Every row gives one point. Before rounding, the points of a table are all equally far from one centre. They may lie mostly on one side of it. Write the centre, to within rounding.
In the rows, zero is written as 128.

Points (7 x 3):
[[121 143 170]
 [167 137 167]
 [160 124 113]
 [125 159 141]
 [132 115 177]
 [168 141 164]
 [177 132 148]]
Centre: [141 126 144]

Points (14 x 11):
[[121 148 180 151 181 130 121 112 128 107 128]
 [115 118 137 175 153 152 141 173 126  60 133]
 [111 155 107 172 130 160 173 155 121 119 164]
 [124 145 152 164 153 139  93 137  90 115 161]
 [144 119 165 131 110 138 144 107 109  89 103]
 [ 99 142 129 184 127 123 141 146 152 127 174]
 [166 142 125 154 118 146 121 172 123 106 160]
 [120 155 157 185 167 144 156 119 120  77 123]
 [ 81 130 151 155 102 161 129 120 146  70 136]
 [115 130 138 156 120 154 154 174 155  86 170]
 [147 134 127 171 127 166 139 108 110  94  87]
 [122 142 157 170 160 169 136 179 120  81 138]
 [104 109 145 150 166 148 147 115 110 154 149]
 [143 131 132 188 134 169 169 153 152 108 128]]
Centre: [117 135 132 146 136 141 134 135 128 108 129]

Points (24 x 20):
[[ 67 157  80 128 131  95 136 160 130 138 126 133 102 137 158 111 106 115
  165 175]
 [ 79 167  68 146 115  89 155 145  78 154  94 153 130 149 146 141 126 147
  149 118]
 [110 170  80 115 118 107 145 172 121 140 126 151 114 151 176 100  91 127
  175 132]
 [ 98 122  86 136 126 103 136 169 125 133  86 146 124 174 122 112 150 138
  160 151]
 [ 84 193  54 142  98  88 143 140  84 128 122 142 128 126 147 141 121 122
  168 127]
 [ 45 163  53 139 126 102 148 145 107 128 122 123 149 165 134 143 114 127
  155 148]
 [ 83 207  85  99 104 104 124 165 144 147 101 146 141 144 150 116  97 134
  156 120]
 [108 163  60 100 146 109 124 148 166 119  99 149 119 134 147 112 100 106
  138 119]
 [ 89 143 102 150 105  85 147 145 120 145 100 146 112 143 156 108 161 138
  183 124]
 [ 72 162  86 120  98  99  87 117 119 137 110 114 109 167 103 137 141 124
  177 134]
 [ 88 140  96 131 105 160 118 170 102 135 101 122 116 156 125 132 153 133
  160 141]
 [ 72 160  75  95 124 134 147 151 125 152 115 110 116 177 135  89 112 133
  152 118]
 [ 64 131 121 112 141 134 119 127 135 144  96 104 125 143 147 141 138 100
  162 115]
 [117 153  84 125 137 116 125 125 110 147 133 133  93 181 129  89 121 152
  130 156]
 [100 170  65 151 141 132 149 146 117 140  93 116 130 124 148  93 120 123
  160  99]
 [112 154  84 164 135 140 131 141 126 145  98 146 111 161 156 119 126 143
  159  91]
 [104 151  69 126 151  95  78 115 109 145 128 120 112 136 152 122 145 105
  122 119]
 [ 76 126  79 129 118  65 130 162 115 156  91 114 119 154 138 127 125 127
  173 143]
 [105 151  88 129  87  84 113 150 114 123 108 126 102 140 114 133  91 115
  197 127]
 [ 68 138 113 116 107 107 122 169 122 168 125 132 113 130 135 128 124 147
  201 111]
 [ 59 180  99 116 137 114 139 155 119 164  83 144 122 136 134 123 119 137
  160 155]
 [ 83 140  95 130 100 101 140 184 117 147 114 105 109 118 161 119 140 141
  143 155]
 [ 89 155 100 116  64 107 126 175 110 151 114 138 134 155 161 147 146 147
  157 153]
 [ 82 122  83 136 115 124 120 166 141 146 143 116 105 151 155 113 137 166
  168 158]]
Centre: [100 141  90 120 110 113 123 126 122 139 126 137 144 133 135 124 117 133
 146 130]

Points (31 x 24):
[[137 106 148 129 150  73 112  93 162 120 150  81 141 108 117 167 118  85
   98 153 136 144 108 143]
 [ 77  31 143 131 100 115 110 107 148 137 119  74 178 118  81 142 124 132
  112 138 110 130 108 129]
 [124 101 169 152 106 129  49 154 130 133 139 117 172 103 128 125  85 111
   97 152 129 131 107 152]
 [112 139 164 148  83 103  50 108 137 138 116 134 158 119 122 114 137 101
  127 175 133 127 107 128]
 [129 102 182 110 108 111  57 119 169 175 173 116 154 144 141 118 124 130
  116 174 128 132 138 133]
 [123  90 136 159  73 108 109 103 156 191 147 122 176 115  97 115 140 134
  111 156 169 137 133 160]
 [101 111 166 130 115  94  89 118 171 109 145 114 113  91  94 132  89 155
  141 147 103 104 105 192]
 [ 89  79 179 124 121 108  46 146 159 148 129 137 135 155  96 132 143 110
  103 167 156 118  93 142]
 [ 57 104 152 138 129 105 112 108 169 156 168 145 156 150 115 118 102 139
  120 179  96 123 145 175]
 [117 114 154 123  97  76  73 110 130 127 158 102 127 121  97 121  72 112
  137 162 172 124 144 154]
 [143 118 141 120 131 113 114 109 181 152 171 103 109 133 143 139 112 116
  136 160 135 158 115 181]
 [ 99  91 154 146 125  92  97 131 161 120 142 110 145 116  93 140 164  78
   98 176 145 150 116 154]
 [160 106 130 146 138  96 103 139 128 111 181 105 148 119 122 102 101 111
   81 140 136 143 119 146]
 [118  86 126 118 116  92  52 168 190 140 139 105 147 168 122 178 111 108
  129 171 125 132 123 145]
 [128  86 131 187  95  49 100 120 141 143 134 125 135  98 103 146 114 112
  113 121 113 146 128 144]
 [109  93 118 128 105 104 110 106 187 138 142  96 134 131 143 121  95 126
  174 157  88 100 118 132]
 [144  92 145 119 100 103  79 115 136 152 146 115 130 191  84 136 114 133
  133 182 103 116 100 153]
 [109  77 146 156 146 104  71 104 166 154 149 130 172 107 114 116 102 124
  118 155 138 128 135 178]
 [142 102 126 125  86 130  61 154 161 157 159 132 114 107 121 135 126 109
  102 171 136 149 145 134]
 [169 105 182 122 121  96 113 100 148 116 161  94 169 139 129 154 143 123
   98 169 128 102 117 152]
 [118 122 159 168 109 113  70 111 145 115 145 121 177 102 112 118 109 113
  148 154 108 122 108 154]
 [116 113 171 138 148 104  60 126 137 113 156 110 174  68 155 133 118 137
  133 141 138 121 125 150]
 [146  84 147 107 126 119  95 150 139 139 198 126 136 113 118 134 109 114
  130 129  92 145 120 109]
 [142  86 114 131 125 110 135 125 143  97 161 134 140 131 161 134 153  98
  123 165 133  95 124 159]
 [101  74 140 128 136 101  78 127 157 169 147 165 122 106  98 132 123 130
  140 182 124 137 152 148]
 [129 135 172 144 159  90 109 128 164 145 147  86 136  96 117 129 104 112
  124 132 110 146 135 138]
 [116  90 139 120 143  95  58  83 151 163 124  89 135 131 151 157 103 104
   92 173 134 125 118 116]
 [108  52 158 131 115  85 123  83 179 157 166 107 168 135 119 126 128 119
  110 162 116 106 100 157]
 [144  90 165 127 125  85  94  92 147 163 116 112 130 107 112 100 122 111
  119 158 130 124 139 111]
 [130 111 175  88 144 109  88  99 140 117 137 118 130 145 137 154 118  94
  152 152 149 145  88 153]
 [105 107 145 141 130 135  67 109 154 111 132 101 122  99 129 113 136  86
  113 126 127 121 125 143]]
Centre: [ 97 113 128 111 107  97 110 132 140 136 134 121 149 130 124 150 123 157
 107 137 137 126 110 136]
